Each row is a point. Two turns around zero, p and q, are shown by what they do to some points. Where does a point land after both, in the order given? Backwards means that the second turn is done in reverse. Each puzzle has new turns, and all numbers are rounded.
In the rows, zero is written as 128.

Turn p:
[155  87 158] -> [174  93 122]
[ 95 171 143] -> [111 163 169]
[106 115  80] -> [ 80 111 109]
[138  84 132] -> [144  87 116]
[159 200  97] -> [116 206  97]
[116 111 158] -> [144 108 154]
Turn q:
[118 165 139] -> [127 163 146]
[ 96 168 146] -> [109 168 160]
[143 126 188] -> [159 114 180]
[121  90  89] -> [104  98  88]
[161  91  78] -> [139  97  66]
Where do these land?
q, then p backwards: [170  82 174] -> [128  70 179]
p, then q backwards: [146 112 142] -> [154 119 131]
p, then q: [109 159 111] -> [106 156 147]
q, then p backwards: [111 188  68] -> [159 193  80]
p, then q: [122 113 175] -> [165 102 148]
q, then p backwards: [110 113  98] -> [125 120  91]

Turn p:
[ 80  97 138 117] -> [100  85 109 105]
[141 152 128 114] -> [128 147 152 126]
[105 133  77 140] -> [ 87 141 107 159]
[167 154 177 173] -> [195 116 161 158]
[148 105 120  96] -> [131 151 112  93]
Turn q:
[115 155 161 145] -> [ 94 123 155 148]
[ 95 207 127 139] -> [ 76 173 179 118]
[157  84  84 131] -> [187 138  94 127]
[136 119 144 100] -> [128  98 125 111]
[103  89 112 123] -> [127 132  79 127]
[161 114 140 131] -> [154 104 135 139]
Where do these land?
p, then q backwards: [141 166 120 127] -> [133 157 125 156]
q, then p: [104  31 119 135] -> [102 185  64 174]
p, then q backwards: [145 162 127 148] -> [146 141 128 165]
p, then q: [145 145 115 103] -> [104 126 154 116]
q, then p backwards: [ 89 162 136 139] -> [110 155  93 104]
q, then p: [144 101 151 115] -> [138 132  90 118]

Turn p:
[ 78 168 106 157 140 157] -> [164 192 149 147 114 135]
[206 134 103  78 153  91] -> [144  82  82  65 177 111]
[ 92  70 157  95 115 146] -> [ 49 136 150 134 121 114]
[ 97 145 145 170 170 123] -> [166 139 167 162 123  99]
[104 126 120 146  99 107] -> [124 136 104 164 111 132]
[208 158 141  82 101 116] -> [136  74  88  55 114 146]
[111  95 124 168 117 157] -> [112 137 156 169 136 160]
Turn q:
[141 123  75 163  98 104] -> [152 121  76 165 127 160]
[150 167 108 116 167 158] -> [148 146 117  96  81  98]
[ 93  84 180 147 156 123] -> [121 155 186 152 174 114]
[173 151 130  89  88  63] -> [113  48 130 142  85 161]
[117 160 109  60 159 150] -> [146 100 127  63 112  83]
[116  63 174 159 112 147] -> [108 170 167 142 180 167]
[106 150 119 162 116 151] -> [109 157  91 136 136 113]
Where do these land?
q, then p: [ 62 117 161 125 163  89] -> [146  81 149 168 135  67]
q, then p backwards: [173 178 130 152  89 154] -> [104 134 132  98  52 131]
q, then p: [158  95 111  93 122 179] -> [108 140 133  54 127 136]
q, then p: [ 94 157 161 173  83 110] -> [149 176 140 193 130 111]
p, then q: [172 165  90 135 116  81] -> [193 130 106 110 102 165]
q, then p backwards: [121 112 121  70 122 101] -> [186 123 153 134 147 125]
q, then p: [137  89 154 156 139 120] -> [156 117 169 127 103 134]
q, then p: [116  72  77 153 189 166] -> [198  84 118  61 141 132]
p, then q backwards: [120 167 146  94 128 152] -> [155 143 132 107 152 169]

Turn p:
[151 142 168 173 173 115] -> [102 185 118  98 168 119]
[ 95 123 127 136  97 122] -> [111 124 150 144  97 140]
[108 131 117 123 112 160] -> [119  92 145 122 119 133]
[102 102 113 138 142 145] -> [101 106 137 150 139 111]
[154 144 121 138 132 105] -> [142 151 113 128 142 150]
[136 158 133  86 123 110] -> [155 128  95 110  98 136]
[150  97 117 102 117 139] -> [166 110 138 142 133 108]
Turn q:
[128  85 102 101 142 123] -> [143  95 168 108 134 120]
[135 178 142 130 109  94] -> [ 86 167 105 112 115 137]
[132 104 119 173 109 142] -> [124 109 115 163 136  91]
[131 170 157  90 116 153] -> [136 153 117 130  85 174]
[107  93 129 116 153 106] -> [128 110 160 116 164 139]
[141 134 146 134 124 137] -> [130 145 127 146 120 129]
[138 128 118 148 151 108] -> [128 143 129 115 153 105]
[111 132 110 132 121 161] -> [148 103 103 133 118 130]
Where do these land?
q, then p: [105 137 110  77 119 139] -> [160  94 158 125 117 105]
p, then q backwards: [102 125 147 130 150 135] -> [138 132 114 141 106 103]
q, then p: [225 134 130 138 125 112] -> [132 185 111 105  72 179]
p, then q: [103 131 145 130 109 125] -> [107 119 120 143 116 146]
q, then p: [146 116 126 140 120 147] -> [131 153 138 138 132 141]
p, then q: [114 107 123 141 136 110] -> [117 131 103 132 149 124]
p, then q: [101 145 113 140 136 128] -> [137  97 114 134 137 137]

Turn p:
[138 104 176 128 117  75 142 128] -> [130 161 134  97 123 179 162 141]
[ 96 123 156  85 167 143 114 137] -> [ 86 114 163 163 113 156 113 138]
[120 199 139 114 137 173 108  94] -> [119 164 156 172 138  81  78 139]
[177 102  83 119 181  98  94 147] -> [148  81 154 142 174 147 166  73]
[113 104 102 124 184 110  91  99] -> [119  95 129 178 179 151 149 133]
[110 106 166 142  58 108  94 166] -> [ 80 171  79  88 104 152 136  96]
[164  85  90 163  66 114 193 144] -> [191 104  76  48 105 125 143 125]
[114 144 118 156 156  99 154 148] -> [122 114 144 115 130 103 175 150]
[156 129 141 174  81 179 162 124] -> [178 156  89 118  74  95 114 124]
[ 92 184 108  75 132 180 129  92] -> [109 120 155 157 142  91  44 160]
Turn q:
[194 139 137  63  85 104  80 152] -> [122 160  63  98  99 120  74 192]
[155 119  92 143  90 135 147 147] -> [138  90  82 118 125 103 136 120]
[138 107  86 104 110 157  89 130] -> [140 140  68 153 106 149 137 131]
[ 43 163 198 163 146 120 150 132] -> [139 143 237 153 155  92 149 138]
[147  98 142  67 117  86 119 174] -> [ 83 171  92 124 114  89  80 139]
[141 123 135 158 162 167 138 124] -> [124 121 132 117 168 156 163 118]
[118 133 131 114 136 157 156  69] -> [127  91 150 160 144 174 113 130]
[151  89  88 185 123 125 116  93] -> [175 110 101 105 130 152 134  65]
[ 65 181 144 156 183 102 157 131] -> [105 124 228 125 112 117 165 120]
Where do these land?
q, then p: [160 150 139 121 176 157  70 135] -> [119 108 169 122  89  78  83 128]
q, then p backwards: [142 148 120  55 158 116 151 141] -> [ 53 128 156 100 121 137 119 147]
p, then q: [136 132 156 124 151  74 145 111] -> [ 88 120 142 125 166 119 146 162]
q, then p: [133 141  83 192  93 117 157  85] -> [191 123 104 126 129 201 114 112]
p, then q: [ 83 110  57 140 104 122  89 101] -> [100 149 118 138  85 153 163  55]
p, then q backwards: [154 101 151 127 140 131 139 183] -> [113 146  78 152 158 107 123 112]
p, then q: [137  80 161 105 110 123 185 105] -> [125 127  60 138 150 122 147 179]
p, then q: [171 166 159  93 107 134  99 168] -> [163 134 174 141 124 164  89 173]
q, then p: [ 36 124 125 196 113 177 117 123] -> [221 169 144 120  98 126 187 157]

Turn p:
[101 121 132 125 148 142 143 114 108] -> [115  99 133 149 123 127 138 129 104]
[105 125 127 140 135  87 102 143 109] -> [131 143 120 123 135 108 137 178 110]
[132 149 144 138  80 152  96 147 113] -> [124 134  80 121 127 160 144 142 166]
[133 144 108 119 102  31 106 140 140] -> [113 208 126  86 134  87 115 164 120]
[211  67 116 129 152  75 116 129 119] -> [179 127 154  52 132 118  62 144 103]
[108 133 119  81 148 149 171 145 122] -> [100 107 135 139 167 122 144  86 101]
[120 106 136 102 116 145 115  92 192] -> [101 132 169 158 131 135  86 120 174]
[113 128 109 143 105 157 154 138 120] -> [129 117  89 152 123 122 130 101 127]
[124 145 143 129 135 148 125  90 126] -> [114 119 147 141  99 154 139 126 131]
[111 129 185 144 129 161 164 141 127] -> [121  72 125 133 119 113 169 113 159]
[130 145 110 148 150 165 118 146 132] -> [166 128 123 156 138 149 147 116 128]
[148 145 107 138 135 123 126 111 128] -> [143 151 135 125 109 140 125 118 114]
Turn q:
[133 153 147 114 162 141 183 157 178] -> [166 146 154 139 113 158 141 110 197]
[ 93  93 154 139 117 110 113 101 152] -> [117 112 103 155 112 146 104 176 124]
[123 153 125 124 123 137 115 110  64] -> [127 122 110 125 178  96 117 103 101]
[144 140 116 118 123 145  98  95  97] -> [116 104 112 113 165 120 146 117 100]
[ 86  86  98 118 110 125 115 107 145] -> [ 69 112 118 160 109 127 125 151 126]
[137 148 135 153 118 155 170 167 154] -> [167 158 134 143  89 135 145  94 144]
[100  96  95 162 129 105  86  78 139] -> [ 87  68  99 125 100 109 113 163 112]
[161 112 143 124 143 131 177 148 134] -> [159 137 181 137 120 150 127 116 134]
[142 130 148 130 153 153 131 186 145] -> [167 166 151 127 117 118 163 141 149]
[137 150 122 118 132  98 124 144  95] -> [125 146 136  95 150 110 105 117 126]
[154 147 125 108 100 108  98 114 104] -> [109 135 112  88 157 140 122 120  96]
Where do these land?
p, then q: [105 151 149 121 154 114 113 130  93] -> [142 159 157 159 134 111 114 109 135]
p, then q: [122  93  84 167 111 138  90  92 134] -> [132 145  95  89  98 100 163 130  83]
p, then q: [168 124 142 146 107 143 158 102 128] -> [ 92 119 111 137 130 170 140 131 101]
q, then p: [129 168 134 111 161 147 129 144 147] -> [132 143 168 127 130 116 121  86 141]
p, then q: [112 144 114 120 112  80  84 132 145] -> [144 167 105 100 130 107 129 112 170]
p, then q backwards: [153 143 134 118 141 140 152 174 101] -> [167 168 126 126 131 153 108 108 115]
p, then q backwards: [119 114  97 126  91 139 159 100 134] -> [ 92 137 104 146  92 114 153 119 120]
p, then q backwards: [ 89  93 106 187  91 101 119 106 160] -> [ 49 109 139 175 135 112 133 162 130]
p, then q backwards: [151 127 148  88 174 121 154 146 122] -> [184 129 106 110 149 132 126 115  94]
q, then p: [133 125 171  97 137 157 121 155 117] -> [162 126 147 113 127 127 173  99 121]
